Each row is a point. To make a cloud, some directions were put in groups of two or more. Within a group, all points are equally far from the middle, so they leave a hole (a ring in 2 directions, a hollow ball in 3). The other directions are filled evenly. Then the cloud was stretched, turned, moved and blurred a little. How many holes are there, and how many directions does each take, smallest first?
In the rows, 128 means zero.

Cloud, 20 rows:
[[ 82 199 125]
 [152 180 178]
 [ 92 142 178]
 [146 152 184]
 [180 140 156]
 [179 134 125]
 [106  69  97]
 [148 148 185]
 [184 156 113]
 [145 146  83]
 [179 137 159]
 [ 70  80  95]
 [177 144 110]
 [159  84 172]
 [113 144  75]
 [125 122 193]
 [ 94  95  88]
 [ 94 119 188]
 [117 150  74]
 [132 104 196]]
Holes: 1 (2)

Cloud (29 x 4):
[[156 151  98 102]
 [187 191 108 169]
 [111  16 119 136]
 [150 121  64 126]
 [126 178 163 115]
 [ 84 131 154 114]
 [136  71  70 140]
 [129 170  95  90]
 [128 153  91 104]
 [120 145 189 124]
 [157 190 116 124]
 [102  84 105 163]
 [165 165 123 183]
 [175 100  59 102]
 [114  49 167  96]
 [110  95  62 134]
 [146  68  85 127]
 [ 90  42 136  64]
 [131 181 119 131]
 [145  82  62 119]
 [ 56 116 164 174]
 [127  58 122  89]
 [192 180 130 118]
 [132  59 147 138]
 [165 135 151 159]
 [173 122 152  89]
 [128 155 102 147]
 [138 131 182 143]
 [178 162 110  87]]
Holes: 0

Cloud:
[[102 143 136 114  70 215  97  45]
 [156 122 100 147 113  90 168 167]
 [ 98 119 128 108  50 115  68  91]
 [117 182 147 110  54 132 107 128]
 [185 126 102 113  96 170  74 115]
 [183 152  97 100 147  77 152  97]
 [151 138 151 197  87 116 123  97]
 [195 158 132 129 204 119 110 112]
 [146 148 119 154  93 142 176 109]
 [172 114 157 118 140  92  66  88]
 [ 79 123  95  56 178 151 109 105]
 [150 153 178 124  84 172  68 110]
 [169 148 128 120 199 132 107 123]
 [ 65 161  91 198 196 129  98  81]
 [ 67  85 105 125 137 112 108 125]
 [139 186 110 105 165 107 115 115]
 [ 91 101 165 157 120 190  65 170]
 [151 142 214 125  74 187  84  88]
 [163 177 175 113  30 172 105 109]
 [150 155 101 119 151  85 154  80]
 [144 111 102 104  85  78 171  98]
 [138  97 144 203 116 131 114 131]
 [ 72  76  73 132 114 124 143 127]
 [ 96 137 101 127 149  86  84  88]
 [217 111  93 108 170  72 118 137]
 [107 166 204 126  90  97 123 132]
 [123  72  88  44  70 160 118 111]
 [117  63 126 134 129 130 128 141]
 [143 123  40 115 153 109 137 126]
 [225 118 126 119  68 134 186 129]
 [ 93 198  96 102 132 132 110 142]
 [200 137 121 126 117 183 174 161]
 [178 161 183 151 132 163 146 139]
 [125  96 172 146  97 152 118 149]
 [115  83 118 103 102 155  57 147]
 [119 152 110 108 138 181 151 121]
 [ 78 119 129 146  99 196  82 119]
 [112 103 118  53  90  65 137 110]
 [111  96 104  61  37 123 137 118]
 [187 153 136 142 186 109  87  73]
 [ 94  75 106 119  67 173  28 149]
 [135 109 157 165  39 183  88 124]
 [163 171 164 119 187 162  61 119]
 [104  72 124  81  60 101 136 124]
 [ 59 101 106  88 118 206 102 124]
 [141 100 102 110  86 116 175  66]
 [143  54 113  72 105 154 103 128]
 [113  99  75 161 102 125  73 187]
 [131 138 108  61 137 151 137 104]
 [154  56 176 150 126 113  92  96]
 [116  82 163 109 134 147  42 108]
 [ 96  64 132 122 132  75  93  82]
 [ 76  91 177 134 131 152 134  85]
 [ 71 122 147 127  77 215  97 138]
 [140  97  96 118 106  97 105 138]
 [124 138 153 147 107 159 165 158]
 [109 144 160 139  74 170 205  90]
 [166  88 131 130 102 159 117  51]
 [153 105 160  84  44 134 114 117]
 [ 90 107  89 159 115 141  99 180]
 [130  83 140  91  94 144 109 144]
 [165  62 154 126  40 145 146 130]
 [147 186 132  92  50 138  99  74]
 [  7 118 112 142 132 126  73 132]
 [106 101 122  90  69 165  96 172]
 [119  75 102 128  73  95 173 121]
 [215 191 122 145  94  87 140  79]
 [139  78 173 131  65 155  62 117]
 [144 164 203 139 130 117 156 126]
 [114 194 186 133 104  80 141 149]
 [137 176 174 111  41 167  75  87]
 [109 109 133 170 136  80 116 129]
 [117 133 157 111 177 164  82  57]
 [127  71  94  23 106  92 104  97]
 [155 118 170 176 144  82 130 124]]
Holes: 0

Cloud (90 x 9):
[[121  49  91 117 107 129 179 111  88]
 [114  52 129 164  67  80 146 143 109]
 [170 140  49 185  97  98 137 106 109]
 [160  84 126 194  65 154 161 117 119]
 [166 136 115  59 134 130 168 179  88]
 [181 156 110 117 165 104 169 145 142]
 [133  74  85 144 143 145 114 170 150]
 [115 157  66 150  81 104 142  87  85]
 [178  99 159 122 160 132 189 145 206]
 [ 96 127 156 119 106 124  82 200 141]
 [176 165 141 133 117 158 170  85  47]
 [149  72 152 133 151 165 197 186 107]
 [ 77 100 132  77 156 149 130 160 146]
 [122  99  68 158 101 161 114 123 186]
 [ 28  98 122 136 119 125 104 136 161]
 [113  68 108 122 138 113 164 134 170]
 [152 131  81 147  88 112 114 115  14]
 [154  99 104 168 161  92 170 141 166]
 [110 127  95 163 122  55 157 142 113]
 [207 119 100 210 124 140 171 127 140]
 [186 101  82 144 124 108 111 140 154]
 [ 75 122 110 103 100 135 102  95  75]
 [ 64 125 131  84  63 144 132 118 100]
 [ 91 107  83 181 177 136 182 138 143]
 [114  97 146 188 142 137 127 107  14]
 [122 134  58 160 156 153  87 129  76]
 [188  58 158 100 142  74 122 163  77]
 [114 126 113  89 155 135 175 180  68]
 [159 139 157 156  48 122 153  96 178]
 [182  81 171 145 211 154 134 138 143]
 [187  67 166 137  75 157 113 110 136]
 [ 97 158 115 140  88  90 147  86 143]
 [135 128  66 204 139 174 139 110 153]
 [ 95 136 177 186 101  94 126 134  71]
 [187  80 150 167 180 133 208 143 113]
 [153 142 188 107 113 113 199 120  94]
 [ 67  87 104 140 131 140 168 184 119]
 [113 182 137 155  91 175 140 100 148]
 [109 159 149  79 126 163 102  58 147]
 [127 168 111  82 161 155 141 149 158]
 [206  59 105 175 107 151 132 131  55]
 [169 139  76 174 200 177 104  85  72]
 [100 114 162 109 200 143  96 111 164]
 [158  91 149 226 158 120 140 165 162]
 [112 165 102 194 123 174 133  85 114]
 [118 157 186 128  52 143 115 110 134]
 [151  99  95 154  99  79 181 200 115]
 [152  74  71 146 111 181 144 137  59]
 [176 133 131 164 123 107 135 151 222]
 [161  76 159 189  51 122 104 111 140]
 [130  95 133 161 150 117 132 151 232]
 [168 156 140 148 144  95 188 154 176]
 [132 134 139 195 166 162  87 142 180]
 [118  69 147 135 123 164 215 140  79]
 [158 169 110  99 183 126 158 143 121]
 [160  53 159 173 101 118 149 110  85]
 [174 129 188 141 193 102 130 116  29]
 [ 90 118 161 113  79 145 135 121  68]
 [162 165 204 104 142 131 133 163 177]
 [ 90  82 170  78 139 142 115 148  88]
 [190  98 135 166 136 181 176 158 144]
 [ 93  65 108 145 106 115 112  91 165]
 [184 175 120 124  96 141 174  90 141]
 [134  77 169 216 153 109 128 147 160]
 [152 150 149 124 138 200 120  89 126]
 [149 119  38 192 109 155 182 114 154]
 [200  94 148 163 171 165 106 130 167]
 [131 121 112  87 132 183 172 187  90]
 [144  64 102 123 116  94 203 169 106]
 [198 142  91  92 167 115 199 147 123]
 [191 161 137 200 154 115 127 160  52]
 [ 70 157 129 177 148 148 209 124 134]
 [183 159 152 181 189  92 152 146  76]
 [163 101  71 172 100 120  99 101 160]
 [ 91  51 105 131 121 137 112 104  88]
 [218 158 158 128 148 127 190 161 110]
 [131 116 130 194  76 100 155  84 175]
 [197 125 110 133  68 127 176 130  35]
 [107 159 116  92 135 182 156  61 118]
 [116  96  98 186 103 110 148  77 160]
 [ 87 120 144  91 146 108  98 160 116]
 [142 152 166 161 107 123 119  84  66]
 [196  58 135 141  73 128 109 115  84]
 [ 91 141 151 186  77 119 140 118  55]
 [117  75 156 157 122 150  77 196 149]
 [242 109 149 188 165  88 142 163  58]
 [137 139 110 170 209 161 147 141 130]
 [197 142 152 172 113 111 177 170 173]
 [187 116 178 158 156  77 153 127  33]
 [127 158 131 117 208 141 165 130 114]]
Holes: 3 (2, 2, 2)

Cloud:
[[134 136 127 151 161  59 198 134 127]
 [153 161 150 144 113 243 117 110 138]
 [152  89  96 124 151 167 153 154  78]
 [176 134  83 153  76 176  81 183 149]
 [117 217 163 166 112 147 177 122 122]
 [173  96  91 132  69 103 125  72 149]
 [160 109 140 131 160 135  83 152 174]
 [104  91 125 154 170 140 143 181 101]
 [162 119 115 143  61 150  58 159 102]
 [169 132 170 177 146  96 165  82 133]
 [166 153 124 147  89  57 188 164 150]
 [ 81 156 126  82  43 130  70 133 102]
 [159 176  68 105 105 150 172 151 125]
 [149 219 124 158 116 164  78 116 173]
 [124 107 113  79 103 181 190 124 122]
 [ 73 153 116  54 109 165 126  77 146]
 [ 76  98  76 121  77  78 162 121 166]
 [ 72 161 162 150 104 104 195 127  95]
 [ 97 171  92 133 122 106 168 140  72]
 [172 149 178 153 104 202 132 127 153]
 [137 214 139 140  93 199 131 102 183]
 [149 196  96 208 124 140 129 124 142]
 [104 169 158 109 157 147 131  53 158]
 [158 137 133 147  42 192 119 133  91]
 [ 60 125 120  74  98 129 147 133 195]
 [161 106  88 200 139 150 149 182  96]
 [163 139 110 112  64 128 157  66 183]
 [151 102 131 210 154 119 141 144 171]
 [111 145  87 109  20 184  96 152 127]
 [135 190 165 161  93 127 116 167 185]
 [ 91  79  97 141  72  83 140 122  87]
 [137 124 115 159 133  74  83 102 180]
 [ 82 100 109  81 124 176 158  94 120]
 [110 217 110 105  55 146 154  96 141]
 [ 76 146 124 133 138  60 133 121 199]
 [176 141 154 219 120 112 158 148 112]
 [140 172 116  90  47  68 140  81 113]
 [ 83 166 102 117  60  93 204 104 163]
 [193 179  89 132 138 132 149 100 147]
 [101 186 124  60 101 153 109 162 175]
 [139  82 141 148 167  81 115 106  88]
 [113 113 110 177  84  80 109 180 135]
 [109 155 153 169 113  71 141 120 205]
 [ 62 132 114 133 112 218 137 140 154]
 [169 166 146 190 104 175 175 181 109]
 [153 184 108 168 115 115 188 118  92]
 [136 152  74 146 155 170 136 129  94]
 [130 129 109  86  87 145  57  93  60]
 [160 138 120 157 119 102  56 148  66]
 [154 110  82 138 113 159  41 152  97]
 [ 78 145 115  28  81 125 102 100 118]
 [160 166  71  66  69 149  74 160 141]
 [ 69 161 165 118 128 143  66 103 123]
 [140 117 162 133 139 163  96 185  81]
 [ 97 172  78 114  54  75 134 195 119]
 [128 176 154 118 100 163 123  45 150]
 [108 155  63 137  72  57 116 150  88]
 [ 94  95 108  83 111 133  75  82  92]
 [136 154 152  97  56  72 113 153  96]
 [193 124 126 116 112 183 110 119  52]
 [134 181 145 137  80 165 151  88  78]
 [122 167 111  95 170 153 112 154  98]
 [201 155  70 116 128 109 101  93 114]
 [100 136 125  57 140 111 115 168 136]
 [156  92  80  85  71 161  67 112 145]
 [146 189 140 129  90  57  95 155  97]
 [186  68 133 100 132 137 105 133 100]
 [135 193 128 168 110 180 122  72 139]
 [134 207 118 110 136 105  81 117  88]
 [150 120  58 164 101 127 125 207  97]
 [ 94 165  66 118 141 142 120 137 105]
 [128 200 139 102 138 202  86 126 176]
 [121  89  70 108 109 129 178 176  99]
 [142 116 156  73  79 109 133 126 168]
 [ 73 127 162 152 153  99 156 158 185]
 [153 164  54 116 103 129 157 181 133]
 [ 69 123 158 172  86 163 179 133 135]
 [130 152  88  97 135  76 112  92 193]
 [157 123 104 123 119 155 196 174  91]
 [144 169 139 178  77  93 169 186 165]
 [177 158 126  78  51 145 112  82 151]
 [153 203 136 123  48 114 171 146 126]
 [142 172 115  76  60 159 160 146 178]
 [148 148 134  78 176 147  75 118 144]
 [162 169 138 172 159 218 132 155 139]
 [ 72 170  90  55  76 103 101 159 106]
 [105 125  82  73 113 180 132 147  77]
 [209 113  67 169  75 105 113 153 113]
 [152 126 154  79 120 208 125 125 101]
 [ 86 177 116 129  94 229  96 151 118]
 [152 186 127 102 112 213 152 135 162]
 [141 102 108 126  91  84  92 174 163]
 [ 46 157 157 156 121 165 111 120 159]
 [121 169 117 157 115  38 150 183 143]
 [ 80 153 146  82  89 145 193 124 183]
 [147 124  67 156  80 178 111 123 186]
 [150 148  63  93  45  61 113 112 146]
 [154 142 116 168  67 201 137 190  83]
 [ 97 185 118 106 121 157 157 141 215]
 [154 143 148 107 134  50 178 124 123]
 [135 192 130 147 137  38 145 119 136]]
Holes: 1 (9)
